Each point is reached from the start by the listed moves, each made once or not at all, plus a little noise. Say if it took an odd or an even number of moves. Then give how often each move was made.

Moves:
(1): [ 18   3 -17 -23   0]
(2): [-45  28 -26  -4  10]
(3): [ 8 45 25  4 12]
Start: [  7  18  -1 -15   6]
Points:
[ 34  67   8 -30  21] => even (1, 0, 1)
[-35  45 -31 -18  18] => odd (0, 1, 0)
[-31  95   2 -13  27] => even (0, 1, 1)

Moves:
(1): [ 17   7   5   0  10 -11   2  10   0  -7 -20]
(2): [ -7   8 -25   6 -13  17 -15 -20  16  22 -11]
(3): [ 1  4  8  2 -2  0 10 -9  0  7  1]
(4): [-11  -8   4   2  11   3  11  14  -7   8  -5]
(5): [-7 13 -3 -9 13  2 17 -1 -2 -4  4]
(6): [ 12 -17  -3  -1   0  15   4 -12   1   8  -1]
(7): [ -3   0   6  -7   4 -10  22   4  13   1  -1]
(8): [  5   6  -6 -16 -11   8  25   7   5  26  12]
(9): [-1  1  7  6 16  8 -2 12 13  3  7]
Start: [-19   8 -14  -9  -4  -7  26 -11   2  -6  12]
Points:
[-31  29 -20 -10  37   2  62   8  35  16 -16] => even (1, 1, 0, 1, 1, 0, 1, 0, 1)
[-32  16 -25  -5   4   9  31 -15  44  20   7] => odd (0, 1, 0, 0, 0, 0, 1, 0, 1)
[-39   8 -29 -10  -1   4  45 -12  23  24  -5] => odd (0, 1, 0, 1, 0, 0, 1, 0, 0)
[-28  -9 -25  -3  16  26  48 -13  39  36   0] => odd (0, 1, 0, 1, 0, 1, 1, 0, 1)
[ -7  34 -11 -28  25   1  67  19  17  13  13] => even (1, 0, 0, 0, 1, 0, 0, 1, 1)
[-17  -6   4 -23  15  18  95   6  26  45  25] => even (0, 0, 1, 1, 0, 1, 1, 1, 1)
[-37  13 -27 -18   3  19  66   7  42  53  14] => odd (0, 1, 0, 1, 0, 0, 1, 1, 1)

Moves:
(1): [ 17   9  -3  -7   9  14   0  18 -12 -14  11  20 -11 -12  11  16 -11  -5
  10]
(2): [  3  12 -11 -19 -13   7 -16  -5   0  13  11  -7  -2   7  15  18 -12  18
 -14]
(3): [ 18  19  30  15  -3  -9   3  -3  -8  32 -14  -6  19   9  -5   1   1  -4
 -11]
(4): [-21   1  10  12  -4  10   2   0   6  -8  31  12 -12  -5   8   7   3  -2
  -4]
(5): [  9  15   7  -5  11  -4   3  -3   5  -1   1   1 -28   2 -15  -6  12  12
  -8]
(6): [  6   1  33 -26  -8  17 -21 -13   5  -8 -28 -12  16   6 -18   4   0 -11
 -16]
(7): [ -5   9   8 -21  10   6  15   5 -15  -3   1  25  10   9   7 -16   3  10
  21]
(8): [ -6  -6 -24   6 -11 -10 -35  33 -24  10  23  21  -8 -11 -27  -2   5   1
   0]
(9): [-19 -19   3   9 -31   5  30  38   0   1  -2  10 -16 -41 -20  19 -27  17
 -26]
(10): [ -8   8 -18  14  11  23  -8 -23   9   1  15  28  26  -1  -4 -10  12   2
  11]
(11): [ -1 -12  15  -5  14   8   2  -9   2  -4  14   4  -3 -15 -10   5  -7  18
  12]
(12): [ -2 -16   0   7  -7   1  -7  -9  -6  -4 -10  22 -14   0   6  -2  13   8
  -3]
(13): [ 12  -4  -1  -6  16 -12 -13   1  10 -25  13  12  36  -7  15  -1   4  30
 -21]
(14): [-6 -8  1 -5 12 -6  3  8  6  6  5  0  7 18  2 27 15 -7  6]
(15): [-24   0   2  -1  35  10 -15   5   1  23   0  20   8  25  16 -12  -8   6
  -1]
(16): [-16   7 -15   9   2   0  -7   2 -13  -8   2  -2  -3   3 -11  10 -21  14
  17]
(17): [-21   3  -7   0  12   2  11 -10 -25  -6   1   6   0 -18  13  13  10  11
   1]
(18): [  6   3  12   0   4  27   7  12   2  -1  -2 -17  13   9  -4 -17  20  12
  -5]
Start: [-11  -9 -13  43 -24  21 -10 -15 -36 -23 -32   6 -18  -9   7 -41  20   6
  -3]
Points:
[-82   9 -19  24  -7  54 -95 -18 -85 -15  -4  68 -65   2 -12 -16  26  60
 -32] => odd (0, 1, 0, 1, 1, 1, 0, 1, 0, 0, 0, 1, 0, 0, 1, 1, 1, 0)
[ -4  16  41  14  21  81 -40 -59 -38 -16 -16  11  94   1   9  -1  65  73
 -41] => odd (0, 1, 1, 0, 0, 1, 0, 0, 0, 1, 1, 0, 1, 1, 0, 0, 1, 1)
[ 14   6  17  54   5  37 -24  13 -59 -35 -27  41  27  12  19  -9  41  50
  -7] => odd (1, 0, 1, 0, 0, 0, 0, 0, 0, 0, 0, 1, 1, 1, 0, 1, 0, 1)
[-79 -33  -5  67 -14  32  18  10 -56 -70  28  49 -14 -93   5   9 -17  95
 -22] => even (0, 0, 0, 1, 0, 0, 0, 0, 1, 0, 1, 0, 1, 0, 0, 1, 1, 0)

Moves:
(1): [ -3   5 -20   0   0  -9   9  -3  -4  -3   6 -11   6  -5  -3 -12   5   2
  -6   5 -15  -5   3   7   1]
(2): [-12  -2   3   2  -4  -1  -5   2  -2 -10  -7   0   9   8   2  -7 -16   7
   0   3   0   4   4   1   5]
(3): [  2   3  16  -2  -4  -4  16   9  12  -2   0   2  -8  -4   6  -9  -6 -12
 -11  -4  10  17  -7  14 -16]
(4): [ -6   7   6   0  -6   5   4 -26 -11 -16   9   3  15  -8  -5   4  -8  -3
  -9  16 -15  -5  19  -1 -15]
(5): [ -4  -2   1 -12 -19   9   6  15  19  13  18 -21  15  -7 -16 -17   6   1
   5 -21  -1   8 -16  -9  -3]
(6): [ -2   1   5  -1   3  -2   3   4   1  -4   5   9  -4   2  -3   2   4  -1
  -5   3  -1  -3 -18  -2  -9]
(7): [  7  -1   8  -7  -9   3 -13  -6  -1   1   6  -8  -2  19   4   5  -1   1
   7  25  -1   3   1  10   2]
(8): [ 13   2  -6  11   3  -8  -2  22 -12   4   8  -7   9 -21   8  -3   3   8
   1  -6  10   5   9  -5   3]
(9): [  4   2   7  -3  -2   2  -7  -4   7 -21  10   7  -5 -10   7   0   7 -17
  10   1   5  15 -11   2 -12]
(10): [  6   0   8   7  -2  -9   5  -4  -4  -6  10   6   0   6  15   6  -9  10
  -7 -14  14   6   1  -6 -10]
(11): [-11   7   1   1   1  18  11   0  -7 -14  11   8 -12  -4  -3  12   2   4
   3  -8  -3 -10   1  11  -2]
(12): [-10   0   2  -5   8   1  -6   5   8  -3  -6 -10  -2   1  -2   6  -3  -3
  -1   1  -9   3  -9   3  -1]
(13): [ -4   6   6  11  -5   3   7   5 -13  -9  10   2  -4   4   6   5  -6  -7
   9 -14  -5   9  -7   2   5]
(14): [-15  -6 -13   1 -13 -18  10   7  -4   6  -4  -3  -7  -1 -10   2   2  12
  -4  -8  -5  -4   4 -20 -15]
(15): [ -7  -5 -16  17   1  -7   0  14  15  26  -6 -11  22   7 -25   1   1   5
   1   2   0   1  15  -1   4]
(16): [ -3   5   7   3   6  -9   7   9 -16 -12  10 -11   8  26  21  -7 -15   2
  28   7   3   8  -6 -23 -13]
(17): [  5  -6 -12 -10   4 -18   4  26  -4   2  -1  -2   8  -4   8  -5   7   8
  29  -8 -27  13  -8   7  -9]
(18): [-3 -9 -1 -7 18 -2 -8  0 -8 13 10 -2 -1  7 -1  7 -2 -4 17 16  8 -4 -3  2
 12]
(19): [-17  12   0  -4  -5  -3   3   2   0   4  -5 -10  -4  12   6   4   0  -5
  -1  -9   4 -16  -4  13  -7]
(20): [ -3  -7   9 -12   0  -2   1   1  14   3  -6   6   8 -11   4   4   9  -7
 -12   7  -1  14   0  -9  -2]
(21): [ -5  -8   7   2  -3   7   1   3   8  -3   0   6  -3   0   4  12 -13 -17
   1   0   6 -13 -10  -2   1]
(22): [-10  -8   6   6  -3  -4   5   0 -19 -10   0  -7  14  11  14   3  -7   3
  -1  -2  11   6   1  -1 -11]
(23): [ 10   0 -12  -7 -15   5  -4   4   7  14   2  -2   4  11   3   0 -13   3
  -7  10  11  18  -4 -10  -8]
(24): [ -2 -10   4   6   2  12  -1 -10  10  14  10  -5  -5 -22   7 -13   6   1
   1   3   1   4 -10  -9  -3]
Start: [  0 -15  -6   9   3 -28 -16  12  -8 -12 -11  -1 -14  -2   5  30 -20  18
  -8  11  -5   9  -2  23  -2]
Points:
[-43 -14  17  44 -46 -66  22  42 -22 -26  31 -31  43   6  62  23 -75  21
  -7   1  37  91   3 -30 -95] => odd (0, 1, 1, 1, 0, 0, 0, 1, 1, 1, 0, 0, 1, 1, 1, 1, 0, 0, 1, 1, 0, 1, 1, 1)
[-20 -31 -21  -3  -5 -21   6  58  59   2   9 -15  -1 -43  12  28 -17 -14
   0  22 -28  69 -43  39 -50] => odd (1, 0, 1, 0, 0, 0, 0, 0, 1, 0, 1, 1, 0, 0, 1, 0, 1, 0, 0, 1, 1, 0, 1, 1)
[-49 -12 -15  10 -20 -67  31  85 -11   4  35 -33  28  -9 -16  29 -38  48
  11 -28 -11  19  -4  26 -63] => odd (0, 1, 1, 1, 1, 1, 0, 1, 0, 1, 1, 0, 0, 1, 1, 0, 1, 1, 1, 0, 0, 0, 0, 0)
[-70 -14  37 -10  -7  13   6  18  24 -19  34 -22 -15 -18   0  30 -50 -13
  -5  11  -3  -7 -54  45 -41] => odd (0, 1, 1, 1, 1, 1, 0, 0, 0, 0, 1, 1, 0, 0, 0, 0, 0, 1, 1, 0, 1, 0, 0, 1)
